Each wall is flat, endless, passes through zero and stands at right angles to its row. A trip goes straight from one point to another. Which walls does it cross, in order?

Walls:
(1): [26.0 30.2]
(2): [  3.4 -15.4]
(3): [-13.0  24.9]
(4): [21.4  8.4]
(5): [ -2.6 -12.3]
(6): [ 35.8 -16.3]
(7): [ -0.8 -10.8]
(8): [ 8.2 -4.1]
Trips:
[-2.4 13.0] to [-15.6  30.6] => 4
[17.1  0.5] to [14.4 11.4] => 2, 3
[ -5.1 -14.2] to [ -4.7 -12.3] => none
[-32.9 -12.7] to [-26.4  14.2] => 2, 7, 5
[-8.4 10.0] to [17.8 12.6] => 4, 6, 8

Walls:
(1): [ 26.9  -4.5  -5.3 -19.4  -7.5  10.8]
(2): [ 11.4  -2.0 -10.1  21.6  14.4  22.7]
(3): [  8.3 -16.4  19.1 -17.2  -2.5  24.0]
(4): [ 14.8  16.1 -23.0 -12.5   3.4  17.8]
(5): [13.2 -2.8 20.9 -1.6 17.2  7.2]
(6): [ -1.5  27.3 -19.1  -4.9  -5.2  11.9]
(7): [ 1.2 12.8 23.8  9.5 -2.5 11.2]
(8): [  8.8  -2.3 -16.8 -24.8  -1.9 -30.7]
Trips:
[19.6 49.3 -3.9 -2.2 17.9 -3.7] to [ 17.2  36.5  12.6  -2.3   5.4 -11.2] => 2
[-14.3  -2.2   2.4 -23.9 -15.0  -4.7] to [ 22.3 -12.3  23.2   0.8 -30.3  32.2] => 6, 7, 8, 5, 4, 2
[-13.2   0.3  32.8 -13.3   9.6   2.6] to [ 25.3 -13.4  15.5 -24.4  -4.2 -16.2] => 1, 8, 7
[ 20.7   0.9 -18.3   5.6  25.9  -9.6] to [-4.3 -9.3 -7.8 26.9 -0.1 -2.7] => 6, 1, 5, 8, 4
[-22.2  28.5 -11.7 -33.4 -16.0 -13.2] to [ 4.3  8.8 -9.5  0.1 18.8 19.4] => 1, 2, 8, 5, 3, 7

Walls:
(1): [ 15.0  16.0   8.3  -4.4   8.0   8.2   1.7  28.9  -4.9 -24.9  -9.3]
(2): [ 40.8  -2.4 -20.8   9.3   7.0 -27.3   0.5   2.6   2.5 -27.6  -6.8]
(3): [ 16.8   4.9  -5.1 -15.9   4.5  22.9  -8.9   9.0 -24.2 -20.1   5.3]
(4): [ 10.3   5.5  -0.8  -0.3   9.1  -5.1  57.0  33.8 -20.4   0.8 -10.8]
(5): [ 22.2  10.2 -37.4  -2.3 -15.1   2.7 -13.2  12.7 -15.2  -1.2  14.1]
(6): [ -2.8  20.2  -2.0 -18.2  -9.4 -14.5   0.0  -1.8  41.4 -32.4   1.0]
(7): [ -0.8   6.6   1.3  -8.9  27.7 -29.5   1.0 -21.5   4.7 -11.0 -33.0]
Trips:
[-18.3 -31.1 -15.4  10.3  14.1  10.3   3.7   1.1   8.2  -5.4   0.4] to [  1.5   6.5  -6.2   9.6   8.4 -11.4  19.8  39.2 -11.9  -1.2  -4.7] => 4, 2, 1, 5, 3
[ -9.6 -18.0  10.6  -8.1   9.7  -5.6  -5.5   1.7  -1.2   1.6  -5.2] to [ -5.4 -18.7  30.7  38.1  -3.2   3.3 -44.3  33.6 -17.3   7.3   4.3] => 7, 1, 3
[ 13.2  21.1 -12.3   8.5  -6.6  21.5 -12.7 -16.8 -14.6 -32.5 -10.1] to [-25.2  -3.3   2.6  -1.6  14.3  34.0  20.3  18.9  14.1 -20.6  30.2] => 7, 2, 4, 5
[ -7.8  -6.6  28.3  23.3   7.1   6.6 -44.6 -17.7 -16.2   2.3  30.6] to [-24.5  28.0  23.9  -3.5   7.6 -18.7  -9.0  -1.5   4.9 -20.2  27.8] => 6, 3, 1, 7
[  6.0   8.2  -4.0  -8.6   7.1  11.1  -5.0  32.3 -17.8  27.4 -13.4] to [-12.3   8.3 -20.1  -1.5 -30.5  18.6  13.4   7.6   9.8  30.2  -2.1] => 1, 3
[  2.4 -10.9   0.7 -15.3   7.7 -13.1   2.9  11.7  22.3  15.0  -6.8] to [  9.3  21.9 -23.7  -4.5   5.4 -14.2  -2.1 -15.8  19.8  31.7   5.0] => 4, 5

Walls:
(1): [-18.0 -15.4  10.3   7.7 -16.6  25.5   3.9   5.3   9.9  -9.0  22.8  -9.9
  -9.2 -15.8   9.9 -10.8  -5.0  11.5 -15.3  13.2]
(2): [ -0.7  -9.4  35.9 -16.3  -7.4   5.2  19.6  -4.0  11.8  10.8   1.9  14.2
  17.5  -3.6   3.5  16.4  26.5 -12.6   6.7  -6.8]
(3): [ -7.1 -11.1  -6.3  13.6   6.8   3.5 -18.5  -2.7   2.3  -3.0  -2.9  -3.9
  15.6  18.5 -42.6 -34.6 -19.0  -8.0  -3.2   5.0]
(4): [ -8.6  29.7 -34.6  14.7 -17.2   0.1  -1.7   9.5  16.3  -2.0  -6.2  -9.8
 -22.3   3.7  -4.2  13.0  -3.3  -4.2   3.5  -8.7]
(5): [ 18.5  14.6 -11.2 -22.0   2.6   8.3 -18.8  36.1  -4.4  -0.4   3.8  -6.4
  13.1   7.5   4.7  11.5 -15.8   1.0  25.0 -27.8]
(6): [ 18.4 -27.1 -11.6   6.4   2.5  -3.6 -42.0   9.5   3.1  -8.1  40.2  -2.8
  -8.4 -14.1  -6.7 -27.1  -0.4  21.7   9.7 -21.2]
(7): [ 20.9  20.0   4.5 -13.8  -9.6   2.5  -0.2  19.8  -1.8  20.6 -23.4 -18.3
  -6.8   9.6  10.3 -12.9  19.4   6.0  -5.6 -19.2]
Trips:
[  4.9 -14.9 -10.7 -39.1  -6.2   2.9   8.7   7.1 -14.4  -9.1 -11.8  -5.2
  -2.1  -3.6  34.5  23.8  -8.0 -15.2 -37.7 -10.6] to [ -0.2   0.4 -30.1  -2.0  -2.8   7.4 -21.5  -5.7  -0.8  -6.5  21.9  -6.5
   8.6 -12.6  -1.2  26.9  18.6  29.9  -4.5   9.2] => 4, 2, 6, 7
[ 33.7  -3.4 -15.7  18.0  18.2  -5.6  54.9   4.0  21.2 -13.8 -25.6   2.8
   9.7  15.4  -1.8  -4.5  17.3   4.8 -22.9   9.7] to [ 12.0  16.7   7.9  17.3   2.7 -13.3 -16.2  -4.1 -12.8  10.4   9.3 -23.2
  -7.9   0.9  12.9   4.9  25.7 -15.5 -32.0  -7.6] => 2, 6
[ -2.1 -17.1 -36.1  25.2 -15.7 -22.2  -1.7  -3.2  10.0 -15.4 -34.5  17.5
  24.7 -12.2 -10.7  27.5 -11.0   1.5  -9.2  -0.9] to [ 24.8   1.2 -37.9  16.8   8.5 -26.1  -5.9  17.9  -2.5  55.5   5.8  -4.8
  22.9   3.3  35.8  -8.4  -6.7  10.5   0.5 -23.7] => 5, 6, 7, 3
[-11.6 -11.9 -43.3  12.6  -2.0 -25.8   3.0 -25.0  23.6  -9.7 -13.3 -33.2
   3.6  20.9 -30.8  39.2   8.9   9.1  41.5   1.5] to [ -8.9  -1.5  -1.6 -26.7   1.5   7.5  20.0  13.4 -18.2 -16.2  14.8   0.9
   6.9  -2.1   6.1 -17.8  13.9 -10.5  -6.2  50.7] => 5, 1, 4, 2, 3
[ -3.3  16.5   0.8 -47.7  10.4  -1.4  -1.9 -12.7   8.5  14.8  -5.4   4.2
  13.9  -7.0 -16.0   6.8 -37.7  -6.2   8.1 -13.2] to [  0.7  -7.7  21.2  -5.5 -27.6  29.2  11.6 -26.7  13.8  12.7 -27.3 -17.1
   2.9  -5.5 -18.4  13.9   5.7  -2.7   1.3 -53.7] => 7, 4, 3
[ 29.0  -5.7  -3.9   8.5 -31.0   2.8   5.3  -0.9 -12.3   3.9  -1.9  -6.8
  21.5  -3.9  -8.1  28.4  14.1  -2.9 -16.0  10.3] to [-26.0 -10.1 -12.0  -3.3  18.2  12.8   4.0 -28.6  24.0  20.9   1.1 -17.1
  10.8  18.6 -14.1  13.8   6.8  -2.9 -13.9 -17.6] => 4, 3, 7
[  4.5 -24.7  -6.7   8.8 -33.4   2.7  11.4  23.0   8.1 -20.9  13.4 -25.4
 -30.0   4.7 -13.4  10.0 -28.5 -36.4  -2.4   4.0] to [ 37.7  -6.5 -17.6   7.5   4.6  49.4  10.3 -11.5  26.8 -24.1   1.4  11.1
 -23.2  10.7 -10.5  18.0 -15.9 -11.1  -1.1  -6.4] => none

Walls:
(1): [ 26.3  -1.3  32.3  -9.8 -32.8  25.9   8.4   9.0 -21.3   6.3 -18.9  -8.6
  -3.1  -5.0 -15.7  10.5  -2.2  -2.2   0.5  -4.6  -2.5 -24.6  -7.9 -20.4
  23.9  -6.2  19.7  -4.7   9.5 -38.5  -5.7   2.7  -9.4  -1.8  16.2   3.5
  -0.2   8.5 -16.0   6.2  -7.2   2.9   9.9 -24.4  -9.6  11.2   0.7  -2.8]
(2): [ -3.9  -3.2  25.8 -39.1  -1.0   5.2  -8.5  28.8  10.4  17.2  15.5   5.4
  -8.7  -2.0   8.2  -7.0 -22.0   0.4  13.7  -0.8  -8.9   1.8  27.1   3.9
  25.6  21.6 -19.2  -1.6 -10.8  14.0 -29.7  16.9  19.5  11.4   4.7  15.8
 -13.5   6.2 -22.5  15.7  13.2  -3.5   2.4  13.6  -3.6   1.2 -13.6  -7.4]
(3): [  6.7 -47.0   3.6   4.4   4.2  10.0  24.8   9.0 -16.5 -21.6  17.9  15.4
  -4.9   1.5  -4.2  26.6 -21.4 -17.0   0.3  37.4  28.9   2.8  28.8 -10.6
 -24.2 -14.9  -8.8  -9.7  -6.5 -13.1  -1.1   9.2  16.3  12.2  11.6 -14.4
  29.0  18.7 -29.6  11.3   9.5  -1.1  13.0  19.6  21.3  -4.8  14.3  -1.2]
(4): [-15.8  13.9  33.6   5.7  19.6  12.4 -28.7 -20.1  15.3  34.5   8.2   0.6
  20.1  16.1 -14.0  -1.7  -1.9  16.2 -18.1   3.0   4.1 -12.9   3.8   4.1
  -7.7 -10.7   7.2   6.5  23.3  12.5   3.0   8.0 -18.2   5.5   9.3  -5.0
  19.8 -17.9  24.2  31.2  -9.0  -3.5  11.2  -1.6 -16.5   5.5  -3.8  25.0]
(5): [ -9.0 -30.8   7.3  18.1   4.9   5.7  -8.4 -14.2   1.5  15.2 -14.8   9.1
 -20.1   0.5  14.9   5.8 -19.6   4.5  19.9  33.9 -21.0  -7.9  16.7 -11.7
  -8.0  12.6   7.5  -5.9  -4.6   7.1 -13.1  18.9 -26.0   1.2  29.8  -3.9
  30.8  -7.0  32.7   0.7  -5.3 -21.0  -1.5 -20.1  -9.7 -21.5 -34.6  -8.1]
(6): [  6.4  19.7  -4.3 -23.4 -10.5   1.0  -0.6  22.8 -13.8  24.4 -10.8   2.7
 -29.4  13.4   7.8  22.8   9.0  -6.5  -1.4 -16.7 -16.0  -5.3  -4.1  26.3
 -23.2 -21.9  10.4   6.6  25.2  44.7  -1.2 -21.5   1.8 -25.6  -9.0 -11.0
 -21.5   4.1   0.5  23.1  39.4  24.5   6.7  -7.9   6.1  -6.0 -15.3  -7.8]
Trips:
[ -8.6   5.6  -4.3   1.5  37.0  -7.6 -22.5  -4.7  19.8 -11.5   0.1  27.0
   3.5  12.7  12.5   1.3   9.7 -15.2  -3.2  30.4  -2.5 -28.3  13.2 -11.3
  14.3  -1.6 -29.1   5.7  14.0  29.4   1.0 -36.5 -20.5  10.8  23.0 -21.3
  11.0 -33.9   1.4  16.4  -0.4  -4.0   6.9 -17.8 -23.8  10.3   3.9  11.0] to [ 39.1  -1.9   9.4   5.1  -7.6 -11.2  23.0  -0.8 -27.5  -6.3  -8.0 -36.1
 -20.4  13.4  -2.8   5.8  -0.6   7.7  -5.3  15.8  20.4  12.0  25.4 -23.8
 -20.8  -4.8  17.7  11.1   7.3  -6.0  39.8 -13.4  14.4  -2.4   0.3  -6.8
 -21.4  10.5  -8.2 -10.8  17.6   3.5   7.2 -18.4   1.1  36.0   9.7  19.1] => 3, 1, 5, 4
[  0.5  21.9 -12.1 -25.0 -12.2  -5.5  11.5  -6.8  36.5  10.2  28.6  25.3
 -16.6  -6.8  31.4  15.0  -5.2 -23.6  -0.1 -10.2  -1.3  14.9  -0.9 -31.6
 -19.5  -9.8   8.7 -22.6  -7.9  13.0 -12.7  15.0   3.3   4.3  -8.4 -17.3
  -1.9 -11.9  20.8  16.4   1.9  28.0   4.0  11.5   8.4   9.0 -10.3  18.4] to [  0.8  -5.6   1.0  -7.5  10.7   0.6   5.4  26.8  -6.8  10.9 -23.6 -12.9
  -5.2  32.4   7.7  24.2  11.6  11.3 -15.9   2.7 -10.6  25.3 -21.7 -12.4
  11.7 -18.1 -14.6  -5.1   8.2   4.1  14.4  16.0   1.7  -9.2  -8.5   7.5
   3.0  15.6  -2.6  -5.3 -11.2  -8.5  22.1  21.5  -1.4  -2.8   0.0  -0.6] => 4, 1, 2
[-30.8   5.6  15.9  21.8  18.2  -3.1   6.7 -10.7  22.1 -11.5  25.6 -11.2
  -5.1  20.2  17.2  -2.3  15.1  27.8 -19.1   7.3  39.6   8.4 -17.1  12.8
  -5.7  25.0  30.0  25.4 -16.1   6.0   6.1  26.3 -10.6 -17.0  34.9  16.4
  22.6   9.1  10.8  18.7   8.1  20.8   1.7 -28.3  14.4   0.1  -1.5  -7.9] to [ 30.1 -10.0  14.6   1.1 -12.3  -8.8 -17.0  12.8  -8.9 -17.3   8.7 -16.3
   5.5   4.7 -22.7  26.3 -15.3  -4.2   2.0  -9.5  16.5   0.5  11.8   1.5
  -2.9 -21.7  15.4   3.3  13.6  23.0   4.7 -12.3   6.0  13.7  -4.8  23.4
  29.4 -16.6 -15.8  11.5 -10.6 -26.3  -0.1  26.0  -8.9  28.5  12.9  -8.0] => 3, 5, 1, 2
[ -7.6  12.1  -2.1  14.6 -26.6   4.1 -28.3  26.8 -16.6  37.0 -10.1  16.4
  -2.4  27.0  11.2   0.4   8.3   6.9   6.5 -17.5   1.1  42.2 -19.8  -6.4
  13.1  12.0  24.9   6.8  -3.4 -18.3  -5.4  -3.6  -3.8  -9.1   3.2 -34.1
  17.1 -18.7   9.8   0.5 -32.7 -24.2 -40.7   5.8   4.9  -4.8   2.5  -4.2] to [-22.5  -3.1  -1.8 -16.4 -14.4   4.6   6.0  -8.1 -15.3   0.6 -10.9  18.9
   7.9 -35.4  14.8  28.1 -22.3  41.4 -28.1 -23.4 -16.6 -12.1 -39.8  27.4
 -16.7 -28.5  20.7   6.9  22.8   7.5  -4.5 -26.5  -3.6  -0.9 -12.1  -5.8
  12.3 -12.9  -5.6   1.5  -8.8  -5.8   0.3  -4.3  -9.1  -8.1  36.9   9.1] => 6, 5
[  6.0 -31.1  21.7  15.8  10.9   2.8  -7.6 -12.5 -11.3 -16.9   1.6 -35.8
  32.0  23.4  15.5  -3.2 -21.1  -7.1  14.8  -7.6 -15.3 -13.4   4.1  -3.8
   7.0 -10.5  10.0  13.6 -14.8 -36.0   8.7 -38.7  21.8 -22.7   0.8  26.1
  32.8   6.1 -15.1 -10.9  15.5 -24.8  -7.9   6.6  29.8  -1.2  17.4   2.3] to [-13.6  10.5 -22.6 -13.8  -1.2   6.8  29.9 -27.9  14.9  21.9   3.8 -14.0
   4.3 -28.3  -3.4 -32.6  30.7 -20.7 -18.6  -8.6  49.6  -4.4  -2.9   1.9
  -4.9 -20.5  40.9   7.2   7.8  28.4  14.3  -3.1  -2.5   8.3 -38.6  -4.9
  26.0   7.8  54.7 -14.3  -9.6  11.2  -9.8  26.8   3.7   0.1 -11.6  -7.0] => 1, 4, 3, 6
